Every row gives one point. A path goes straight from each point to the next, and from the last back to the first. The post is the endless flat space through its rows: a point in 2 columns, a line in 3, a plane in 4, and so on, so that a path can go around it. How many times does the path go around the post? Going back the other way cancels.
In the rows, 100 means zero.

Post (2 x 3)
67, 108, 138
135, 108, 60
Path (7 x 3)
158, 168, 66
122, 109, 145
83, 80, 149
48, 65, 127
120, 76, 66
71, 98, 67
56, 142, 90
Times around: 1

Post (7 x 8)
94, 107, 98, 107, 82, 66, 93, 99
103, 101, 124, 106, 92, 123, 118, 93
101, 109, 86, 102, 108, 99, 134, 103
109, 116, 101, 127, 120, 77, 120, 92
91, 102, 66, 93, 88, 106, 5, 73
110, 98, 111, 107, 105, 114, 107, 133
112, 117, 104, 74, 111, 93, 72, 108
Path (24 x 8)
111, 77, 126, 141, 70, 96, 81, 82
99, 88, 78, 108, 98, 95, 102, 110
107, 105, 111, 77, 136, 133, 92, 96
74, 103, 79, 113, 80, 85, 88, 91
107, 135, 85, 122, 135, 96, 84, 92
122, 125, 106, 117, 117, 85, 111, 111
118, 104, 57, 86, 97, 78, 107, 111
108, 95, 108, 122, 102, 94, 108, 102
100, 84, 107, 100, 114, 96, 69, 99
84, 104, 123, 85, 100, 107, 105, 127
68, 121, 105, 107, 66, 81, 106, 77
88, 123, 88, 106, 80, 90, 88, 96
81, 105, 113, 121, 98, 122, 85, 72
104, 108, 125, 109, 106, 81, 96, 101
101, 80, 94, 97, 95, 103, 85, 78
116, 104, 89, 78, 101, 104, 88, 88
116, 104, 103, 119, 79, 105, 80, 105
90, 128, 69, 118, 88, 68, 78, 102
87, 129, 96, 102, 105, 113, 85, 107
90, 107, 114, 87, 116, 130, 88, 103
101, 85, 119, 91, 102, 101, 100, 92
104, 88, 81, 100, 98, 101, 110, 105
129, 99, 97, 101, 98, 111, 81, 105
118, 110, 76, 120, 94, 91, 89, 100
Times around: 0

Post (11 x 12)
93, 115, 99, 84, 102, 62, 99, 173, 92, 40, 106, 100
87, 113, 108, 58, 47, 129, 74, 95, 81, 70, 96, 113
97, 87, 82, 86, 108, 110, 126, 81, 88, 89, 52, 123
101, 100, 133, 71, 163, 132, 5, 49, 101, 126, 75, 90
114, 93, 106, 84, 103, 88, 119, 94, 121, 176, 104, 66
111, 103, 92, 109, 106, 53, 113, 76, 102, 63, 81, 91
92, 108, 105, 127, 26, 121, 112, 129, 77, 121, 128, 120
98, 100, 82, 116, 97, 114, 125, 95, 124, 36, 102, 107
102, 101, 70, 70, 122, 115, 64, 83, 72, 70, 105, 99
91, 97, 133, 75, 112, 113, 92, 73, 82, 116, 122, 106
109, 82, 98, 102, 98, 115, 127, 100, 68, 62, 72, 77
Path (23 x 12)
109, 83, 106, 101, 90, 56, 73, 75, 111, 106, 107, 128
56, 82, 122, 131, 107, 122, 60, 86, 91, 84, 70, 116
76, 120, 60, 90, 130, 141, 79, 85, 88, 111, 75, 95
125, 128, 73, 90, 115, 93, 124, 146, 82, 92, 108, 108
119, 95, 124, 135, 87, 119, 87, 63, 105, 101, 103, 103
114, 70, 107, 92, 97, 77, 92, 97, 70, 73, 100, 99
73, 70, 90, 112, 92, 128, 104, 108, 125, 103, 70, 109
89, 117, 66, 86, 128, 89, 69, 118, 68, 99, 61, 65
93, 141, 105, 98, 101, 122, 82, 105, 85, 56, 118, 110
138, 96, 128, 97, 87, 76, 107, 104, 89, 110, 94, 110
106, 82, 116, 101, 79, 84, 107, 126, 104, 90, 103, 119
117, 90, 91, 80, 109, 99, 88, 97, 67, 62, 141, 141
128, 105, 92, 86, 70, 108, 117, 91, 79, 122, 104, 87
110, 114, 71, 122, 83, 115, 124, 87, 124, 87, 108, 50
85, 102, 109, 114, 76, 89, 93, 82, 92, 83, 93, 101
95, 78, 97, 95, 98, 105, 73, 95, 99, 66, 102, 96
132, 93, 94, 61, 88, 73, 104, 99, 82, 48, 109, 102
143, 125, 97, 129, 96, 99, 90, 128, 99, 98, 124, 100
105, 118, 81, 106, 116, 83, 91, 77, 89, 43, 109, 80
106, 102, 93, 114, 97, 66, 106, 101, 103, 107, 59, 66
99, 80, 106, 107, 111, 71, 109, 121, 129, 101, 60, 91
110, 86, 86, 98, 83, 127, 105, 84, 97, 75, 74, 109
136, 90, 67, 79, 85, 88, 91, 81, 106, 84, 104, 116
Times around: 0

Post (17 x 18)
109, 78, 110, 146, 124, 106, 111, 148, 83, 80, 119, 64, 62, 113, 119, 91, 151, 111
86, 174, 76, 133, 114, 79, 103, 5, 123, 102, 119, 133, 71, 107, 139, 103, 119, 114
106, 117, 61, 99, 92, 105, 63, 76, 155, 102, 123, 111, 128, 91, 71, 50, 92, 71
116, 135, 122, 142, 121, 98, 94, 75, 98, 140, 133, 124, 95, 117, 105, 80, 117, 103
101, 58, 97, 80, 40, 83, 82, 101, 144, 120, 81, 123, 109, 70, 72, 95, 88, 92
88, 151, 110, 106, 156, 57, 80, 109, 107, 92, 147, 106, 75, 99, 109, 111, 149, 110
133, 58, 68, 101, 90, 52, 98, 125, 77, 117, 89, 108, 75, 91, 102, 93, 76, 106
116, 60, 118, 88, 93, 91, 83, 143, 53, 92, 92, 101, 105, 94, 150, 94, 98, 114
139, 114, 68, 99, 68, 77, 114, 68, 154, 104, 141, 126, 147, 70, 100, 68, 117, 96
84, 55, 110, 125, 144, 99, 91, 123, 64, 92, 154, 77, 91, 94, 107, 120, 107, 117
130, 81, 51, 101, 111, 111, 88, 103, 112, 107, 76, 107, 125, 93, 86, 122, 112, 122
100, 62, 77, 106, 74, 75, 82, 89, 90, 109, 76, 141, 118, 44, 90, 78, 106, 99
126, 84, 93, 67, 88, 98, 88, 86, 100, 116, 89, 113, 79, 38, 96, 72, 99, 134
103, 66, 108, 121, 161, 86, 98, 115, 96, 114, 123, 99, 73, 94, 149, 105, 128, 80
100, 38, 108, 80, 133, 102, 117, 130, 63, 95, 101, 119, 84, 122, 106, 91, 120, 105
99, 116, 70, 83, 71, 103, 132, 99, 115, 121, 90, 113, 121, 62, 79, 100, 71, 79
121, 68, 60, 73, 49, 87, 84, 75, 71, 138, 78, 96, 88, 70, 90, 96, 110, 87
Path (31 x 18)
119, 104, 44, 125, 122, 98, 140, 121, 112, 83, 141, 94, 88, 131, 110, 132, 124, 95
130, 79, 13, 152, 95, 70, 102, 91, 92, 105, 93, 124, 100, 137, 148, 132, 164, 119
112, 104, 50, 111, 67, 75, 82, 103, 103, 105, 125, 101, 105, 71, 102, 63, 130, 110
114, 98, 78, 117, 89, 63, 91, 65, 141, 102, 120, 107, 107, 105, 160, 42, 128, 88
126, 80, 89, 110, 87, 36, 95, 99, 125, 90, 113, 109, 65, 99, 104, 59, 95, 126
142, 100, 127, 112, 116, 88, 107, 103, 84, 102, 148, 148, 127, 132, 51, 32, 122, 123
100, 146, 54, 146, 111, 125, 116, 76, 142, 85, 115, 67, 89, 90, 86, 126, 130, 87
135, 99, 103, 119, 96, 83, 112, 139, 109, 119, 140, 106, 98, 82, 83, 90, 85, 118
97, 101, 61, 133, 33, 80, 104, 89, 83, 104, 111, 76, 110, 42, 142, 90, 79, 89
138, 63, 109, 159, 92, 87, 122, 85, 88, 142, 115, 149, 153, 128, 120, 68, 91, 102
103, 77, 103, 106, 102, 80, 100, 78, 111, 90, 91, 99, 107, 76, 97, 90, 120, 110
132, 88, 97, 95, 115, 100, 160, 120, 145, 70, 62, 122, 98, 154, 120, 109, 116, 116
146, 77, 159, 108, 85, 113, 88, 132, 74, 97, 74, 127, 93, 117, 96, 87, 104, 118
147, 95, 96, 84, 104, 94, 110, 132, 67, 106, 116, 136, 110, 75, 78, 87, 112, 119
113, 93, 70, 95, 125, 108, 95, 97, 73, 129, 113, 140, 98, 117, 120, 132, 135, 115
92, 99, 107, 113, 97, 49, 108, 98, 103, 115, 137, 128, 68, 96, 103, 61, 160, 133
100, 41, 118, 101, 135, 125, 90, 97, 97, 123, 59, 121, 108, 118, 107, 49, 83, 84
135, 79, 109, 149, 135, 123, 79, 100, 114, 122, 140, 75, 105, 69, 97, 64, 168, 71
133, 114, 87, 104, 59, 92, 114, 114, 132, 123, 139, 85, 108, 89, 96, 80, 98, 46
84, 129, 84, 88, 114, 97, 86, 101, 102, 98, 119, 123, 94, 57, 101, 74, 108, 91
68, 61, 110, 91, 66, 60, 74, 139, 44, 113, 119, 116, 104, 79, 108, 105, 120, 136
123, 27, 72, 87, 95, 67, 34, 74, 145, 129, 90, 110, 119, 53, 89, 55, 140, 113
96, 66, 124, 82, 109, 98, 83, 89, 134, 102, 95, 115, 123, 65, 55, 105, 109, 109
98, 146, 138, 87, 106, 72, 101, 141, 156, 36, 153, 94, 93, 85, 117, 114, 133, 104
140, 88, 83, 80, 96, 120, 116, 122, 107, 110, 95, 119, 97, 43, 107, 95, 88, 111
79, 75, 45, 97, 91, 99, 82, 80, 112, 132, 107, 129, 99, 146, 76, 138, 85, 91
134, 128, 77, 129, 48, 35, 150, 94, 168, 116, 119, 149, 107, 114, 113, 73, 151, 77
113, 70, 78, 116, 82, 62, 80, 92, 112, 113, 140, 93, 92, 106, 153, 41, 112, 88
116, 96, 106, 60, 82, 78, 126, 103, 88, 120, 80, 88, 73, 69, 70, 103, 95, 150
77, 109, 108, 119, 137, 132, 101, 31, 114, 104, 110, 119, 98, 64, 68, 129, 89, 130
80, 91, 70, 44, 122, 104, 69, 118, 81, 80, 149, 80, 85, 113, 39, 120, 106, 76
Times around: 5

Post (17 x 18)
106, 102, 121, 89, 103, 123, 97, 97, 85, 103, 109, 131, 125, 106, 64, 107, 77, 53
65, 113, 146, 87, 115, 93, 120, 105, 107, 147, 96, 111, 111, 115, 100, 97, 72, 90
105, 74, 141, 74, 110, 119, 74, 56, 117, 137, 117, 124, 124, 113, 92, 57, 88, 66
93, 90, 124, 91, 85, 127, 65, 92, 135, 123, 124, 101, 83, 126, 93, 82, 55, 62
90, 96, 182, 86, 75, 91, 103, 111, 94, 96, 96, 140, 105, 116, 96, 52, 79, 62
101, 98, 133, 72, 107, 124, 103, 115, 65, 119, 143, 107, 88, 103, 119, 94, 89, 79
106, 65, 76, 69, 97, 116, 121, 116, 102, 68, 90, 87, 80, 84, 92, 127, 137, 127
81, 117, 142, 78, 60, 85, 78, 80, 98, 112, 135, 120, 124, 94, 79, 95, 75, 113
110, 83, 62, 108, 79, 69, 144, 143, 102, 58, 146, 113, 107, 137, 119, 113, 158, 171
103, 54, 68, 104, 135, 77, 74, 120, 93, 63, 122, 103, 67, 74, 85, 146, 136, 132
126, 67, 63, 151, 97, 89, 75, 108, 63, 68, 93, 101, 86, 78, 107, 138, 111, 140
95, 114, 118, 71, 106, 90, 92, 105, 113, 88, 120, 101, 116, 89, 124, 89, 59, 84
129, 102, 58, 103, 82, 77, 121, 115, 97, 75, 95, 134, 71, 114, 135, 174, 152, 137
69, 96, 102, 96, 75, 85, 111, 75, 90, 102, 108, 135, 84, 76, 97, 88, 72, 55
109, 110, 38, 116, 96, 87, 86, 140, 90, 80, 101, 128, 73, 76, 96, 118, 145, 162
100, 132, 138, 91, 108, 99, 104, 59, 99, 83, 113, 100, 84, 103, 72, 80, 83, 89
158, 106, 87, 121, 82, 64, 126, 155, 109, 116, 132, 87, 73, 82, 127, 138, 141, 119
Path (29 x 18)
115, 46, 83, 21, 98, 109, 128, 81, 93, 29, 131, 105, 129, 125, 71, 127, 139, 75
121, 127, 89, 83, 126, 95, 105, 113, 115, 89, 160, 49, 69, 92, 133, 134, 103, 109
154, 114, 123, 126, 148, 141, 137, 105, 121, 119, 125, 43, 96, 122, 91, 127, 158, 121
82, 83, 96, 99, 98, 84, 133, 52, 65, 97, 88, 135, 101, 78, 60, 64, 148, 78
90, 79, 98, 30, 94, 133, 62, 48, 122, 159, 122, 119, 101, 123, 109, 58, 82, 79
102, 88, 106, 102, 86, 66, 145, 155, 44, 91, 106, 138, 75, 72, 91, 151, 120, 89
81, 100, 118, 132, 62, 90, 37, 117, 135, 79, 114, 108, 86, 72, 77, 31, 31, 113
76, 61, 171, 132, 61, 84, 46, 89, 84, 81, 146, 124, 119, 114, 102, 48, 84, 140
53, 94, 119, 45, 54, 89, 93, 64, 100, 35, 100, 140, 148, 140, 97, 86, 139, 137
96, 125, 146, 50, 87, 18, 97, 148, 133, 96, 157, 117, 121, 75, 99, 57, 139, 146
135, 86, 107, 76, 59, 62, 117, 146, 48, 66, 154, 147, 92, 66, 81, 66, 114, 90
118, 142, 73, 95, 100, 115, 105, 93, 101, 86, 114, 141, 46, 87, 94, 147, 100, 127
81, 82, 101, 90, 84, 117, 153, 111, 65, 81, 98, 105, 100, 87, 129, 138, 106, 112
152, 98, 117, 89, 118, 109, 127, 77, 63, 60, 161, 57, 23, 76, 116, 94, 168, 78
58, 71, 106, 83, 92, 70, 123, 92, 55, 80, 48, 133, 115, 66, 54, 72, 139, 102
96, 89, 68, 74, 125, 40, 109, 147, 86, 83, 169, 89, 59, 81, 144, 119, 81, 112
118, 128, 135, 85, 111, 104, 128, 66, 111, 82, 105, 121, 88, 119, 42, 42, 120, 143
57, 81, 94, 91, 95, 101, 113, 134, 130, 85, 122, 141, 60, 113, 163, 157, 79, 78
82, 88, 131, 122, 161, 102, 131, 126, 70, 118, 96, 73, 101, 129, 99, 150, 144, 149
15, 93, 102, 106, 96, 25, 69, 123, 82, 54, 155, 94, 115, 78, 54, 129, 82, 180
132, 116, 116, 76, 79, 49, 57, 43, 156, 123, 125, 111, 86, 78, 98, 79, 73, 59
182, 92, 84, 110, 73, 107, 116, 115, 95, 173, 89, 132, 66, 91, 133, 178, 107, 87
75, 84, 148, 84, 28, 65, 99, 126, 58, 59, 137, 195, 110, 125, 114, 90, 82, 97
71, 97, 132, 62, 111, 119, 73, 57, 78, 115, 132, 118, 136, 143, 104, 122, 46, 91
115, 81, 77, 104, 127, 94, 73, 145, 87, 145, 77, 88, 81, 109, 162, 125, 125, 125
89, 145, 86, 155, 87, 67, 154, 117, 67, 106, 149, 123, 94, 87, 114, 130, 117, 83
94, 123, 102, 97, 84, 90, 171, 151, 113, 106, 129, 110, 103, 106, 111, 122, 138, 137
123, 109, 108, 109, 116, 104, 83, 64, 124, 135, 99, 141, 127, 135, 57, 131, 111, 124
108, 58, 114, 95, 68, 79, 108, 131, 79, 95, 131, 149, 125, 112, 124, 70, 93, 73
Times around: 2
